Every row gives one point. Each copy is the shape, with its points in the same order, turned, moved and blurred by noise. Say if it was mirrored as well.

Shape:
[[ 2.22 -2.53  0.45]
 [ 2.24  1.74  0.50]
 [-3.12 -2.78  0.85]
 [ 2.94  3.96 -0.89]
 [-0.95 -1.79  1.75]
 [ 2.83 -1.84  1.07]
 [ 0.38 -2.77 -1.02]
 [ 3.02  3.27 -0.09]
 [ 2.43 -0.30 -0.55]]
Copy 1 (9 x 3):
[[-0.61  1.60  2.48]
 [ 2.77 -1.01  0.79]
 [-4.19 -1.56 -0.18]
 [ 5.04 -0.99 -0.43]
 [-2.02 -1.35  1.58]
 [ 0.59  1.03  2.93]
 [-1.43  1.82  0.35]
 [ 4.47 -1.02  0.13]
 [ 1.42  0.92  0.96]]
Copy 1 is: mirrored
Copy 2:
[[ 3.32 -1.44  1.18]
 [ 1.19 -0.13 -2.39]
 [-0.87 -1.18  4.14]
 [ 1.13  1.94 -4.12]
 [ 0.03 -1.90  2.03]
 [ 3.30 -1.87 -0.05]
 [ 2.43  0.03  2.55]
 [ 1.32  1.08 -3.84]
 [ 2.54  0.11 -0.67]]
Copy 2 is: mirrored

Shape (10 x 4):
[[-0.86 -0.98 -0.92 -0.72]
 [ 2.02 -1.93 -1.75  0.70]
 [-1.29  0.19 -2.10 -2.85]
 [-0.90 -2.22  0.55 -1.69]
 [ 1.36  3.60  1.50 -0.33]
 [ 1.07 -0.47 -2.17  1.87]
 [-3.48 -1.46  2.67  2.05]
 [ 0.88 -5.68 -0.31 -0.43]
 [-3.50 -1.02  2.17 -3.96]
 [ 2.19  0.61  0.13 -3.23]]
Copy 1:
[[-0.48 -1.53 -1.86  0.45]
 [ 2.80 -1.98 -1.59  1.15]
 [-1.64 -1.15 -4.23 -0.46]
 [-1.36 -2.46 -0.62 -1.12]
 [ 0.67  3.63 -0.73 -0.67]
 [ 2.34 -0.35 -1.15  2.40]
 [-2.76 -1.12  3.10  2.47]
 [ 1.44 -5.39  0.29 -0.23]
 [-4.50 -1.37 -0.51 -2.62]
 [ 1.06  0.63 -2.07 -3.09]]
Copy 1 is: only turned
Copy 2 (10 x 4):
[[-0.97 -1.16  0.64 -0.56]
 [ 1.27 -3.05 -0.70 -0.40]
 [-1.89 -0.18  0.94 -3.16]
 [-0.91 -1.52  2.89 -1.03]
 [ 1.78  4.00  0.11 -0.28]
 [-0.01 -1.80 -1.55  0.55]
 [-3.17 -0.03  2.58  3.19]
 [ 0.24 -5.26  2.41  0.32]
 [-2.83  0.93  4.78 -2.00]
 [ 2.36  0.57  2.00 -2.53]]
Copy 2 is: only turned
Copy 3, 10 rows:
[[-0.33 -0.63 -0.71  0.56]
 [-1.24 -2.15 -0.32  3.44]
 [-1.85 -1.66 -1.32 -1.50]
 [ 1.45 -1.34  0.18  0.08]
 [-3.54  1.27  3.49  0.37]
 [-2.21 -0.53 -1.01  3.57]
 [ 2.88  3.22  0.10  1.24]
 [ 2.88 -3.44 -0.42  3.07]
 [ 2.31 -0.28  0.88 -3.50]
 [-2.15 -2.58  2.56 -0.51]]
Copy 3 is: mirrored

Shape:
[[-0.65  1.24 -0.98  1.00  0.08 -0.07 -3.99 -1.34]
 [ 1.22 -2.69 -0.04 -0.86  1.02  0.20 -0.65  2.47]
 [ 1.64 -3.07  4.61  0.92  1.71 -8.16  1.34 -3.05]
 [ 0.65  1.42 -1.99  1.44  0.07 -0.55 -4.68 -1.68]
 [ 2.05 -2.33  1.36 -1.46  0.69 -0.03 -1.56  1.13]
 [ 1.53 -2.95 -0.88 -0.44  2.20 -0.88  1.60 -1.77]
 [ 2.56  0.13  0.17 -1.41  2.42 -2.34  0.76  0.66]
 [ 0.86  0.16 -2.94 -0.75 -3.04 -2.05 -1.72  0.19]
 [ 1.80 -0.76  1.00 -2.68  0.37 -0.97 -0.12 -1.06]
 [ 2.27 -1.12  0.66  0.87  1.10 -1.54  2.25  1.17]
 [-2.97  1.92  0.57  0.76 -1.10 -0.94 -2.23 -1.83]
 [ 3.65 -1.87  6.16  0.25  1.40 -4.14  1.15 -2.12]
 [-0.44  1.17 -1.85  0.59 -0.72 -2.42 -3.18 -2.24]
 [-0.49 -0.61  0.55 -2.12  1.22 -3.62 -0.43  1.25]]
Copy 1:
[[ 0.39  0.10 -1.11  0.15  0.64 -1.78 -3.38 -0.26]
 [ 1.53 -4.16  1.06 -0.01  1.16  2.00  0.50  0.86]
 [ 4.31 -4.26  5.14 -0.39 -0.37 -6.61  2.52 -4.30]
 [ 1.41 -0.15 -2.28  1.05  0.75 -1.68 -4.05 -0.80]
 [ 2.47 -3.42  1.66 -0.74  0.39  1.76 -0.42 -0.69]
 [ 2.32 -3.42 -0.71  0.07  2.32 -0.97  2.86 -1.78]
 [ 3.88 -1.68  2.23  1.17  2.40 -0.46  0.99 -0.21]
 [ 3.07 -0.11 -1.57  0.89 -2.61 -0.75 -0.45  1.47]
 [ 3.55 -0.89  1.24 -1.51  0.79  0.23  1.13 -1.28]
 [ 2.05 -2.84  2.40  2.64  1.06 -0.22  2.62 -0.67]
 [-1.22  1.52  0.23 -1.24 -0.22 -3.01 -1.59  0.01]
 [ 3.56 -3.18  6.00 -0.03  0.61 -2.28  1.74 -5.54]
 [ 2.08  0.45 -1.58  0.24 -0.49 -3.49 -2.16  0.10]
 [ 3.39 -2.14  2.50 -1.10  0.71 -1.88  0.55  1.76]]
Copy 1 is: only turned
Copy 2 (14 x 8):
[[-2.51 -0.29 -2.11  2.59 -0.55  0.18 -1.84 -1.54]
 [ 1.40 -1.66  0.49 -1.95  0.72  2.18 -0.89  0.35]
 [ 1.64 -4.47 -0.02 -1.85  4.28 -7.26  1.59 -3.07]
 [-1.60 -0.23 -3.23  2.88 -0.61  0.15 -2.60 -1.55]
 [ 0.98 -1.64  0.81 -1.80  0.70  1.12 -1.76 -1.92]
 [ 2.01 -2.65 -2.38 -2.28 -0.02  0.32  1.95 -1.82]
 [ 2.39 -0.44 -1.64 -1.52  3.06 -0.06  0.08 -2.12]
 [-0.10  1.73 -2.90 -0.98 -1.24 -1.48 -2.25  1.01]
 [ 0.91 -0.13 -0.47 -2.34  0.43 -0.44 -0.40 -3.39]
 [ 3.82 -0.98 -0.34 -0.79  1.54 -0.52  1.04 -0.20]
 [-3.59  1.41 -0.38  2.33 -0.17 -1.37  0.71 -1.36]
 [ 3.39 -3.36  2.38 -0.81  3.13 -4.39  0.73 -5.09]
 [-2.27  0.23 -3.38  1.46 -0.18 -1.86 -1.48 -1.14]
 [-0.86  0.04 -0.64 -2.33  3.48 -0.89 -0.05 -0.54]]
Copy 2 is: only turned

Shape, 13 rows:
[[-1.40  3.33  1.24 -2.32  3.03  0.61  0.13 -4.15 -0.12]
 [-3.45 -0.65 -0.05 -0.34  2.82  0.45 -0.90 -0.44  1.98]
 [-1.29  1.23 -0.37 -0.42 -1.32  2.23  3.15 -1.26  1.72]
 [ 3.08 -1.65 -2.64  0.41 -2.70  1.00 -2.84  4.24  4.21]
 [-0.55 -1.55 -1.28 -2.11  1.81 -0.16  0.51 -1.81 -0.77]
 [ 0.64 -0.06  2.21 -4.82  1.26 -1.49 -0.31  3.05 -1.44]
 [-2.22  2.53  0.06 -1.43  0.79  3.76  1.08 -1.85 -1.03]
 [-1.33  0.94  0.07  1.37  2.82  0.24 -0.14 -1.67 -2.20]
 [-1.30 -0.91  2.21  0.21  0.92 -1.06 -1.58  0.74 -0.25]
 [-0.12  3.45 -0.65  0.41  0.56 -0.65  4.80 -2.98  2.02]
 [ 0.66  2.81 -2.66 -2.63 -3.91  2.32 -2.06  2.87  1.99]
 [-1.66 -0.22  1.95 -1.11 -0.41 -0.70 -1.27 -3.49 -0.85]
 [ 4.57 -1.02  0.48 -0.85 -2.17  2.10 -0.85  2.70  3.88]]
Copy 1:
[[-1.57 -2.64  0.87 -4.46  3.22  0.90  1.01 -1.84 -2.02]
 [-1.71 -2.62 -1.06 -3.53  0.88  1.49  0.54  2.14  1.80]
 [-1.62 -1.11  1.12  0.65  0.25  2.24  3.51 -0.40  0.81]
 [ 3.40  2.12 -2.43  0.10 -2.83  0.44 -0.32 -0.19  6.41]
 [ 0.54 -3.50 -2.79 -1.56  0.13 -0.13  2.63  0.34 -0.40]
 [ 1.62 -1.52  1.31 -2.56  0.18 -5.47  1.77  2.23  0.83]
 [-2.03 -2.93  1.43  0.08  2.96  1.04  0.53 -0.23 -0.61]
 [ 0.06 -0.95 -1.78 -1.34  2.38  2.16  0.74  1.28 -2.73]
 [ 0.34  0.07 -0.70 -2.58 -1.01  0.50 -0.70  2.79 -0.29]
 [-1.38  1.11  0.23 -2.49  1.65  2.36  5.83 -2.20 -0.78]
 [-0.35  1.32 -0.23  1.29 -1.05 -2.19 -1.36 -2.75  4.33]
 [-0.89 -1.87  0.47 -3.27 -2.49  0.61  0.22  0.57 -2.91]
 [ 5.58  0.25  0.44 -0.16 -2.55  0.91  0.94 -0.58  4.78]]
Copy 1 is: mirrored
Copy 2:
[[ 1.14  0.18  3.57 -2.11  1.14  1.00 -3.95 -2.87 -0.30]
 [-1.84 -1.94  1.76  0.12  3.48  0.26 -0.98 -0.02  0.18]
 [ 1.23 -1.10 -1.46 -1.02  1.13  2.80 -1.54  1.05 -1.87]
 [ 0.83 -0.80 -3.16  1.65  1.15 -1.03  2.38  4.85  5.41]
 [ 1.50 -0.91  0.10  0.52  2.58 -0.18  0.10 -2.96  0.17]
 [ 1.81 -1.82  1.73 -2.68 -0.79 -4.07  2.79 -0.25 -0.10]
 [ 0.36  1.14  0.84 -2.72  1.11  3.34 -1.08 -1.58 -1.45]
 [-0.15  1.41  2.41  1.71  1.14  0.06 -0.98 -2.25 -1.73]
 [-1.20 -1.43  1.84  1.19 -0.68 -1.37  0.56 -0.23 -0.30]
 [ 3.85  0.10 -0.90 -0.04  1.71  1.19 -4.98  0.85 -3.19]
 [ 0.06  1.13 -3.85 -3.81 -0.68 -0.38  0.44  3.03  3.72]
 [-0.33 -2.37  1.15  0.32 -1.29  0.44 -1.97 -3.32 -0.02]
 [ 3.77 -1.64 -1.13  0.70 -1.04  0.51  2.27  4.80  3.99]]
Copy 2 is: mirrored
Copy 3:
[[-0.04  3.67  2.98 -3.06  1.77 -0.01 -0.23 -1.82 -1.98]
 [-2.27  0.49  0.58  1.31  1.33 -0.63  0.68 -2.00 -0.05]
 [-0.27  0.11  2.51 -1.41 -3.50  1.16  1.53 -0.13 -0.70]
 [-0.51  1.15 -6.15  1.84 -5.31 -1.28 -0.07  1.94  2.17]
 [-0.48 -0.97 -0.07 -1.79  0.76 -1.23 -1.23 -0.52 -2.16]
 [-1.46  1.99 -2.87 -1.42  1.34 -2.06  2.38  3.27 -4.40]
 [-0.84  2.03  3.20 -0.91 -0.94  2.58 -0.62 -0.08 -2.63]
 [ 1.39  1.25  2.51  0.68  2.07 -0.84 -1.39  0.44 -0.95]
 [ 0.24  1.66 -0.37  2.16  0.59 -2.85  1.14  0.31 -2.12]
 [ 1.64  0.81  4.07 -4.02 -1.47 -0.34  2.03  0.03  1.62]
 [-3.05  3.75 -2.23 -0.49 -5.77  0.74 -0.70  2.89 -0.28]
 [ 0.07  1.82  1.88 -0.28 -0.63 -3.21 -0.65 -1.90 -3.53]
 [ 1.70  1.79 -5.62  0.02 -5.00  0.04  2.04  0.68 -0.23]]
Copy 3 is: mirrored
Copy 4 (13 x 9):
[[-1.25 -0.66 -3.72 -5.93  2.36 -0.37 -1.15 -1.29  0.03]
 [-2.15 -2.97 -0.95 -0.90  1.84  0.00 -1.26 -1.44  2.79]
 [-1.09  0.85 -0.45 -2.93  0.42  2.87  2.54 -0.22  1.33]
 [ 2.50 -2.14  3.32  1.53 -5.20  2.40 -2.27  1.58  2.01]
 [ 0.08 -3.03 -3.49 -1.00  1.29  1.00  0.25 -0.29 -0.47]
 [-1.16 -3.16 -2.11 -1.77 -0.67 -2.74 -0.57  4.98 -0.66]
 [-3.13  0.73 -2.72 -3.85  1.76  3.01 -0.72  0.38  0.47]
 [-1.06  0.34 -2.50 -0.84  3.65  0.10 -2.14 -0.90 -0.49]
 [-1.88 -1.92  0.48 -0.13  1.29 -1.83 -1.42  0.29 -0.48]
 [ 1.70  2.58 -1.83 -4.14  2.08  0.55  3.07 -1.36  1.71]
 [-0.99  0.46 -0.35 -1.93 -6.22  2.53 -1.72  2.22  2.02]
 [-2.45 -1.83 -1.20 -2.49  0.64 -0.66 -0.01 -2.27 -2.60]
 [ 2.71 -2.20  3.83 -1.72 -3.16  2.51 -0.92  3.10  0.18]]
Copy 4 is: only turned
